Each row is a point. Two turns around zero, p and q, are shown by what they do to some points. Write where each new point lands after one turn and then the other. Backwards means that the second turn is done in reverse. Each puzzle has new turns, and all numbers are rounded.

Turn p:
[-2.8 -0.7] -> [-2.9  0.1]
[-2.8  1.5] -> [-2.3  2.2]
[ 4.4 -0.9] -> [ 4.0 -2.1]
[1.2 0.1] -> [ 1.2 -0.2]
Turn q:
[ 0.0 -0.2] -> [ 0.1 -0.1]
[ 0.3 -0.4] -> [ 0.5 -0.1]
[ 0.9 -3.8] -> [ 3.4 -1.9]
[1.2 5.2] -> [-3.0  4.4]
[-2.5 -0.7] -> [-1.2 -2.3]
Where do these land?
q, then p: [-1.3 -1.5] -> [-0.3 -2.0]
q, then p: [4.1 4.2] -> [1.4 5.7]
q, then p: [-0.5 -2.0] -> [ 0.6 -2.0]
q, then p: [0.4 0.1] -> [0.3 0.3]
p, then q: [-2.7 -0.8] -> [-1.9 -2.1]

Turn p:
[-3.0  1.1 -2.5  1.7] -> [-1.8  3.3 -1.8  1.5]
[ 2.4 -2.7 -2.1  3.2] -> [ 2.1 -1.2 -0.8  4.6]
[ 2.6 -0.6  1.5  1.9] -> [ 2.2 -1.0  2.2  1.5]
[ 1.9  4.0 -0.7 -0.7] -> [ 3.0  2.4 -0.3 -2.4]
[-1.2  2.3  1.1 -4.6] -> [-1.1  0.1 -0.6 -5.2]
[-0.5 -2.2  0.7  1.9] -> [-1.0 -0.9  1.1  2.5]
[-2.2 -2.0  1.9 -3.3] -> [-3.4 -2.6  0.1 -2.2]
Turn q:
[-2.9 -0.5 -0.8  2.8] -> [-1.1  0.0 -3.0  2.6]
[-2.3 -1.4  1.1 -0.9] -> [-2.8 -1.0  0.1  0.5]
[-1.9  0.2 -3.7 -7.7] -> [-5.0  4.3  1.4 -5.6]
[ 1.6 -0.3  0.9  0.3] -> [ 1.3 -1.1  0.7 -0.3]
[ 1.4 -1.4  0.0  3.2] -> [ 2.3 -2.1 -2.0  0.8]
[2.3 1.2 1.0 0.7] -> [ 2.5 -0.2  1.3  0.2]
[1.8 2.2 1.5 1.7] -> [2.9 0.1 1.4 1.7]
Where do these land?
q, then p: [3.2 2.3 2.6 3.6] -> [ 4.3 -1.9  2.7  2.5]
q, then p: [-1.3  0.5 -3.9 -1.3] -> [-0.1  2.7 -2.3 -2.5]
p, then q backwards: [-2.1  0.8 -3.3 -0.6] -> [-2.2 -0.2 -3.3  0.9]
q, then p: [ 2.0 -0.8  3.2  0.5] -> [ 0.1 -3.1  1.9  1.3]
p, then q: [ 1.2  2.3  0.5 -1.6] -> [ 0.2  0.6  2.2 -2.1]
q, then p: [-2.7 -0.1  2.6  0.7] -> [-2.0  0.9  1.5  2.7]
p, then q: [-0.2 -5.1 -1.8 -1.2] -> [-1.4 -1.8 -5.0 -0.7]

Turn p:
[ 1.2  4.7  1.4  0.2  0.4  2.4  0.7 -3.1] -> [ 1.1  5.2 -0.1 -2.1  1.1  0.6  0.0 -2.7]
[ 0.7  0.2 -2.1  0.1  2.6 -2.4 -1.1  1.5] -> [-0.2 -1.4 -1.4 -0.1  3.0 -0.4 -0.7  2.7]
[ 0.0 -2.4  2.1 -0.1  2.1  2.5  0.4 -0.7] -> [ 0.6 -1.1  3.1 -0.4  0.3  2.9  0.5 -1.3]
[-0.3 -3.6 -4.8 -3.6  0.3 -0.3  2.3  0.4] -> [-0.9 -5.7 -3.2 -0.3  0.7 -0.1  3.0 -1.5]
[-0.5  2.3  2.6 -2.3  0.4  2.7 -2.2 -3.2] -> [-1.1  2.5  2.6 -3.5  0.3 -0.1 -1.5 -3.4]
[ 0.6  2.1  2.3 -0.7 -2.1  4.2 -2.9  0.1] -> [ 0.2  2.4  1.2 -3.7 -3.3  1.1 -2.6 -1.3]
[-3.3 -1.6 -1.5  1.8 -2.0 -3.3 -1.0  0.1] -> [-2.2 -1.5 -0.8  4.2 -0.8 -2.4 -1.7  0.6]
[ 1.5 -4.5  1.3  2.1 -3.7 -7.2 -1.0  0.8] -> [ 2.5 -3.1  2.0  4.7 -1.7 -6.1 -0.3  3.6]
[-0.9  1.7  0.3 -2.1  1.6  0.9  2.9  2.2] -> [-2.1  1.0 -0.8 -1.6  0.4  1.9  3.5  1.0]
[ 0.0 -3.0 -1.0  2.1 -0.1 -3.2  1.9  1.8] -> [ 0.9 -2.4 -0.5  3.9  0.1 -0.6  1.5  2.6]
[ 1.1  4.0 -0.7  2.5  0.6  3.7  0.1  0.1] -> [ 1.4  4.1 -2.3 -1.2  0.0  3.3 -1.5 -0.5]
Turn q:
[-2.8 -1.2 -0.4  3.0 -3.3 -3.5  3.2 -0.8] -> [-3.5 -2.6  0.7  2.7  0.0 -2.5  3.9 -1.9]
[ 1.8  4.8  1.4 -2.0 -1.3 -0.2  0.6  0.8] -> [ 0.9  4.9  2.6  1.3 -1.4  0.6  0.2 -0.1]
[-2.0 -2.5 -0.2  2.1 -4.1  1.0  1.9  0.4] -> [-2.1 -3.5  0.0  0.8 -2.1  1.0  3.6  0.0]
[-2.0  0.1  2.5  3.0  0.1  0.9  0.5  0.3] -> [-2.7 -2.0  2.0  1.2  0.6  1.5 -0.8  0.7]
[ 0.5  3.2 -2.7 -2.5  2.7  1.2 -1.1  0.2] -> [ 0.7  4.5 -2.7 -1.0  0.9  0.9 -1.7  0.1]
[-2.9 -2.5  0.1  1.3 -2.6 -1.7 -2.2 -1.3] -> [-2.2 -3.5 -0.7  0.3 -2.8 -2.4 -0.5 -0.9]
[ 3.1  1.0  0.8 -1.7  1.7  1.6  0.3 -3.6] -> [ 2.4  1.6  1.5 -2.7  1.1  1.6 -1.3 -3.0]
[-1.2 -4.7 -0.7 -3.3  3.8 -0.8 -0.9  4.6] -> [ 1.5 -1.3 -2.7 -3.0  2.1 -3.0 -0.1  6.2]
[ 5.5  1.8 -0.7  0.1  2.9  1.5 -2.3 -0.6] -> [ 5.1  1.9 -0.5  0.4  1.5  2.3 -3.4 -1.2]
Where do these land?
p, then q: [-2.7  0.0 -2.0 -1.6  2.2 -3.5 -1.0  2.8] -> [-2.8 -1.4 -2.7  0.0  1.8 -1.9  0.1  4.0]
p, then q: [ 1.0 -0.5 -0.3  1.8 -0.3  1.6  0.4 -4.8] -> [ 1.6 -0.3  1.0 -0.3  0.8  1.0 -2.3 -4.4]
p, then q backwards: [ 2.0 -2.8 -1.1  1.6 -3.2 -1.0  2.0  0.1] -> [ 2.7 -1.8 -1.6  0.9 -3.2 -1.7 -1.5  1.5]
q, then p backwards: [-3.3  4.8 -2.3 -2.5  1.8  3.5 -0.6 -1.4] -> [-2.9  6.3 -0.5  0.2  0.4  3.7 -0.8  0.9]
p, then q backwards: [-3.0 -2.3 -0.4 -1.8  4.0  3.2  3.1 -2.9] -> [ 0.1  0.4 -0.2  4.1 -0.4  2.4  4.9 -3.9]
p, then q: [-1.8 -1.5  0.6  3.2 -0.5  1.6  0.9  1.2] -> [-0.8 -1.9  0.2  1.7 -1.6  3.4 -0.1 -0.1]
q, then p: [ 3.4  3.1 -3.3  1.0  1.7 -3.3 -0.5  1.8] -> [ 3.3  2.9 -2.7  1.2  3.7  0.3 -2.2  1.9]
p, then q: [ 2.7 -2.1  1.4  0.1 -1.4 -0.7 -1.9 -1.7] -> [ 3.2 -1.2  2.3  0.3 -0.7 -2.0 -0.9 -0.7]
p, then q backwards: [ 0.9  1.7  4.2 -2.4 -2.0  2.2 -3.1  2.9] -> [-1.8  0.2  3.7 -5.2 -1.3  2.2 -1.8 -0.5]
p, then q backwards: [ 0.9 -0.4  3.1  0.7 -2.2 -3.4  0.7  1.9] -> [ 0.2  0.0  1.9 -1.7 -2.2 -2.6 -0.1  3.6]
